Each row of a before or after table is a point. The points were changed in one or more steps. Then noise was added and the rows were shuffled. The steps act on columns, c1 being the first. Write out the steps. A step turns or swaps two columns, mirrors them in a line or flattens them onto one, adds a multiple of one to another, or multiplies or shifts one. Angles are multiples of 10 degrees, from the lower column toward the higher: turns from -170 to 170, lines from 10 to 170 but not 90. Use the fewest steps. Two steps may share a column if one is a turn and the other turns, adds or multiplies; they go together, in the order done. Otherwise the lowest column goes first.

Before:
[[ 0.35  0.28 -0.35]
 [ 0.00  0.31 -0.44]
 [ 0.21  0.25  0.16]
 [ 0.12  0.05 -0.41]
 [ 0.52 -0.46  0.37]
 [-0.20 -0.39 -0.07]
 [ 0.10 -0.24 -0.23]
 [-0.07 -0.15 -0.42]
 [-0.27  0.11 -0.06]
 [ 0.55 -0.44  0.26]
 [-0.05 -0.66 -0.43]
 [-0.22 -0.54  0.17]
 [ 0.61 -0.58 -0.13]]
After:
[[-0.20  0.19 -0.31]
 [ 0.39 -0.28 -0.50]
 [-0.05 -0.03  0.29]
 [-0.45 -0.23 -0.37]
 [-0.51  0.13  0.10]
 [-0.09  0.02 -0.31]
 [ 0.12  0.39  0.05]
 [-0.23 -0.08 -0.81]
 [-0.05  0.33 -0.22]
 [-0.16  0.55 -0.12]
 [-0.40 -0.44 -0.31]
 [ 0.35 -0.59 -0.08]
 [ 0.33 -0.56 -0.14]]
Steps: shift c1 by -0.20; turn c2 and c3 by 50 degrees

Before:
[[ 0.05  0.07 -0.05 -0.05 -0.27 -0.50 -0.01  0.30]
 [ 0.16  0.44  0.19  0.47  0.43  0.29  0.03 -0.46]
 [ 0.23 -0.09  0.67  0.08 -0.05  0.09  0.10 -0.23]
 [-0.67 -0.20 -0.33  0.33 -0.31 -0.44  0.52 -0.36]
 [ 0.13  0.37 -0.25 -0.03  0.42 -0.59  0.52  0.27]
 [-0.27 -0.21 -0.22  0.02  0.03  0.33 -0.52  0.23]
 [ 0.07  0.79  0.63 -0.33  0.04 -0.28 -0.27  0.18]
 [-0.24  0.08 -0.34 -0.40  0.29  0.03  0.22  0.41]
 [-0.09  0.12  0.40 -0.36  0.50 -0.23 -0.34  0.39]
 [-0.26  0.00  0.38 -0.29  0.19  0.31 -0.37  0.52]
 [-0.02 -0.23  0.36 -0.61  0.32 -0.18  0.34 -0.60]]
After, 11 rows:
[[ 0.25  0.13 -0.21  0.20 -0.65  0.46  0.10  0.42]
 [ 0.46  0.37 -0.58  0.19 -0.09 -0.28 -0.62  0.45]
 [ 0.34  0.76 -0.30 -0.11 -0.37  0.64  0.24  0.41]
 [-0.42 -0.22 -0.48 -0.20  0.49 -0.31 -0.40 -0.46]
 [-0.01 -0.29  0.34  0.18 -0.12 -0.27  0.44  0.11]
 [ 0.05  0.09  0.04 -0.11 -0.41 -0.35 -0.24  0.45]
 [ 0.25 -0.23 -0.17 -0.19 -0.62  0.31 -0.45 -0.69]
 [ 0.53 -0.07  0.07 -0.01  0.11  0.64 -0.17 -0.27]
 [ 0.06 -0.03  0.35  0.08 -0.34  0.34  0.28  0.54]
 [ 0.41  0.42  0.27  0.54  0.07  0.22 -0.20 -0.36]
 [ 0.38  0.08 -0.49 -0.24  0.05  0.00  0.05  0.33]]
Steps: shift c1 by 0.30; add 0.3 times c2 to c8; swap c3 and c6; turn c5 and c7 by -160 degrees; turn c4 and c5 by 50 degrees

Before, 9 rows:
[[-0.17  0.54 -0.10  0.33  0.10  0.22 -0.37 -0.50 -0.54 -0.13  0.10 -0.05
   0.37 -0.25]
 [-0.08 -0.22 -0.18 -0.10  0.59  0.00 -0.46  0.32  0.12  0.22  0.00 -0.25
  -0.60 -0.42]
 [ 0.09  0.07  0.10  0.52  0.49  0.24 -0.48 -0.51 -0.60 -0.39 -0.03 -0.19
   0.38  0.01]
 [ 0.03  0.07 -0.03 -0.55  0.35  0.12 -0.48  0.04  0.79  0.69 -0.48  0.07
   0.41  0.25]
 [ 0.17  0.15  0.51 -0.23  0.06 -0.20  0.48 -0.11  0.14 -0.32 -0.16  0.01
  -1.15  0.26]
 [-0.12 -0.19 -0.26 -0.42 -0.21 -0.29  0.33  0.03 -0.08 -0.48 -0.23 -0.20
   0.36  0.27]
 [ 0.50 -0.29 -0.25 -0.02 -0.19  0.28 -0.32  0.22  0.08 -0.50  0.21 -0.05
   0.27 -0.68]
 [-0.01  0.32  0.27  0.10 -0.25 -0.19  0.14  0.21 -0.54 -0.41 -0.44 -0.10
  -0.18  0.06]
 [ 0.24 -0.12  0.00  0.51 -0.18  0.01 -0.06  0.09  0.90 -0.40 -0.30 -0.03
  -0.48  0.09]]
After (9 x 14):
[[-0.01 -0.17  0.64  0.43 -0.08 -0.09  0.30  0.05 -0.07  0.02 -0.20  0.37
   0.19 -0.32]
 [-0.08 -0.27  0.60  0.00 -0.27 -0.13 -0.30  0.21  0.08  0.09  0.21 -0.13
   0.07  0.86]
 [-0.24 -0.17  0.11 -0.53 -0.17 -0.02 -0.02  0.11  0.92  0.45 -0.30  0.09
  -0.41  0.04]
 [-0.09  0.06  0.33 -0.51  0.32 -0.38 -0.51 -0.51 -0.62  0.16 -0.04 -0.35
   0.38  0.01]
 [-0.28  0.15 -0.42  0.24  0.14  0.02  0.49 -0.10  0.16  0.97 -0.13  0.16
  -0.75 -0.17]
 [-0.19  0.11 -0.37  0.53  0.24  0.00 -0.50  0.02  0.79 -0.59 -0.46 -0.26
   0.34 -0.19]
 [-0.05  0.31  0.07 -0.08 -0.13  0.00  0.13  0.24 -0.50  0.56 -0.43  0.31
  -0.05 -0.06]
 [ 0.23 -0.21 -0.28  0.09  0.48 -0.33 -0.45  0.31  0.10 -0.04  0.00 -0.19
  -0.59  0.33]
 [ 0.25  0.51  0.28 -0.35 -0.03 -0.17 -0.40 -0.52 -0.50 -0.11  0.08 -0.21
   0.27  0.12]]
Steps: turn c1 and c14 by 150 degrees; turn c3 and c13 by 30 degrees; turn c3 and c10 by 130 degrees; multiply c4 by -1; turn c5 and c6 by 30 degrees; turn c6 and c12 by -110 degrees
